Each wall is flat, endless, passes through zero and stands at right angles to its row. A trip goes straight from one point to another. Which walls does it cross, in order?

Walls:
(1): [-2.0  0.6]
(2): [-1.2  0.4]
(3): [-3.4  0.7]
(4): [2.0 0.0]
Trips:
[3.6 0.7] to [-0.2 -4.6] => 4
[-6.7 -1.7] to [-3.2 -0.8] => none
[ 0.6 -0.9] to [2.1 0.7] => none

Walls:
(1): [ 1.0 -1.7  1.7  0.4 -0.8  2.1  1.1  1.5 -1.0  3.0 -2.1  1.2]
(2): [ 3.1 -2.9 -3.0  4.3 -0.8  3.3  1.9  2.5  1.8  0.2 -0.3 -1.4]
(3): [ 2.9 -4.1 -0.2 -1.1 -3.8  3.6 -3.0 -4.7 -0.7  1.6 -3.0 -3.8]
(4): [-6.8 -1.5  4.3 -1.9 -7.2  0.5  0.9 -2.1  6.2 -0.4 -0.7 -1.4]
(5): [ 1.7 -2.8 -2.4  0.1  0.3 -0.7 -0.5 -1.3  0.0  2.3 -1.3 -1.3]
(6): [-2.5 -2.7 -2.1 -2.6 -2.2  1.0  1.1  1.5 -1.6  5.0  0.2 -0.1]
Trips:
[ 1.7  3.4 -4.6 -3.4  4.2 -1.9 -0.6 -0.3  3.0  5.4  2.1 -0.5] to [-5.6 -3.6  1.1 -1.7 -0.5 -2.1 -0.4 -5.7 -2.4 -3.4 -1.2  1.0] => 4, 3, 5
[-0.8 -1.8  0.9 -5.2 -0.3  1.4  2.6  6.3  0.2 -2.1 -5.3 -3.1] to [ 1.3 -0.8  0.4  5.4  0.1  0.0 -0.8 -5.4 -3.5  3.3 -2.1 -0.2] => 5, 4, 6
[ -1.0  -1.9 -10.2  -2.3  -2.9  -4.0   2.1  -1.3   0.2  -0.7   2.3   3.5] to [ 1.5  3.8  0.8 -1.4  5.1 -0.8  3.8 -1.6  1.6  0.6 -1.4  1.7] => 2, 6, 5
[ 4.8 -2.9  0.7  1.6  2.3 -0.4 -0.9 -0.5  1.3  2.4  4.0 -1.1] to [ 0.0 -0.9 -0.9 -2.5  0.0 -6.2 -0.5  1.6  2.5  5.7 -6.5 -5.4] => 6, 4, 2
[ 2.7 -0.9  1.9  2.4 -2.7 -2.5  2.1 -3.7  1.9  2.6 -0.4 -0.3] to [ 4.6 -2.7  2.2 -0.5 -0.6 -1.7 -0.3  4.4 -1.9  2.9 -2.1 -3.6] => 6, 4
[ 1.9 -0.4 -0.5  0.6  0.8 -1.0 -3.8 -5.2  2.0  2.4  3.1  1.9] to [-2.6  0.4  0.2 -1.1 -0.1 -1.8 -3.5 -0.3 -1.3  3.0  4.5  0.9] => 6, 3, 4, 5
